Rows are points. Each copy is the shape, with its points in the same order, stretched, turned, moved and blurred by noise. Say if it was mirrored as well.

Shape (6 x 3):
[[ 40.8   7.2  18.5]
 [-21.9  25.1   7.0]
 [ -6.2  24.0  -6.8]
 [-23.6  -7.5   1.7]
 [ 28.2 -24.8 -24.6]
 [ 14.8  28.4  -7.7]]
Copy 1 (6 x 3):
[[-44.5  -6.7   4.8]
 [  9.2  17.0  19.6]
 [  0.0  19.7   8.0]
 [ 30.6  -0.6   5.0]
 [ -1.5   1.8 -33.6]
 [-28.5  23.0   7.8]]
Copy 1 is: mirrored
Copy 2 (6 x 3):
[[ 31.9   0.4 -32.7]
 [  3.1  36.9  10.7]
 [ 15.3  27.8  12.9]
 [-19.4  14.8  14.1]
 [ 26.1 -28.3  11.7]
 [ 32.6  23.1   3.8]]
Copy 2 is: mirrored
Copy 3 (6 x 3):
[[-26.2 -14.0  27.6]
 [  1.8  23.8 -11.5]
 [-15.3  14.7 -15.7]
 [ 22.3   1.2 -19.8]
 [-25.5 -42.8  -9.7]
 [-34.5  10.1  -7.7]]
Copy 3 is: mirrored
Copy 4 (6 x 3):
[[ -1.1  15.4  60.0]
 [-15.5   4.6   2.8]
 [ -7.0  13.4   6.6]
 [  5.5 -12.6 -12.6]
 [ 39.9   6.6   5.3]
 [ -4.4  27.5  21.2]]
Copy 4 is: only turned

Shape (10 x 4):
[[ -8.8 -19.6 -22.1   3.7]
 [ 11.5 -14.6   6.6  21.3]
 [-13.9  14.6   1.3 -39.9]
 [ 38.9  17.4   6.1  12.8]
 [-34.3 -23.3 -32.4 -24.4]
 [ 11.7  17.8  24.2 -10.3]
 [  2.0   5.5  -3.7  15.9]
 [ -9.2   6.7   0.0 -27.6]
 [ -8.3   1.3 -27.4 -30.8]
 [ 29.5 -30.5   4.3  18.2]]
Copy 1 (10 x 4):
[[-18.8 -26.1  -3.7   1.6]
 [ -7.6   4.4  -2.0  24.1]
 [ 21.2 -16.9 -15.8 -25.8]
 [-22.3  35.0 -19.1   5.6]
 [ -0.9 -53.3  -8.8 -22.5]
 [ 15.2  10.3 -11.3  -2.6]
 [-15.0   4.4   6.0  -1.0]
 [  9.6 -16.8 -13.5 -20.9]
 [ -9.0 -25.0 -22.4 -27.8]
 [-15.8   1.1 -19.6  41.9]]
Copy 1 is: only turned
Copy 2 (10 x 4):
[[ 36.3   2.7  -8.7  18.5]
 [ 22.4   1.1   2.4  -9.3]
 [-23.5  -7.2 -21.0  21.7]
 [  1.0 -10.2 -25.4 -27.5]
 [ 32.8   3.1  -9.9  48.1]
 [-25.1  -7.5 -11.4 -11.5]
 [  9.6   9.5  -9.6  -7.0]
 [-10.2  -6.7 -16.4  14.1]
 [ 14.1  -7.3 -30.3  29.2]
 [ 39.7 -15.6  -0.6 -10.3]]
Copy 2 is: only turned
Copy 3 (10 x 4):
[[-14.4 -15.4  21.1 -12.0]
 [  3.5  21.5  20.9 -22.4]
 [ -3.6  -4.1 -26.0  27.2]
 [ 39.7  26.1 -26.8 -29.9]
 [-39.6 -38.8  22.0  14.2]
 [ 21.9  31.5 -21.1   5.6]
 [ 18.9   6.6  10.0 -10.2]
 [ -4.9  -1.1 -14.4  16.5]
 [-10.4 -26.9 -17.9   7.2]
 [ -8.9  26.2  16.1 -40.9]]
Copy 3 is: only turned
Copy 4 (10 x 4):
[[  0.7  10.3  16.0  -7.5]
 [ 17.3 -24.4  -9.0  14.2]
 [  9.8  56.6   2.5  12.4]
 [  0.9 -18.7 -38.9  35.0]
 [  2.0  46.4  40.7 -19.5]
 [ 20.1  12.8 -27.1  27.8]
 [ 10.5  -3.6 -19.5   2.0]
 [  8.4  41.3   0.4  10.9]
 [-10.8  49.6  17.1   2.7]
 [  9.8 -38.5   2.9  30.1]]
Copy 4 is: mirrored
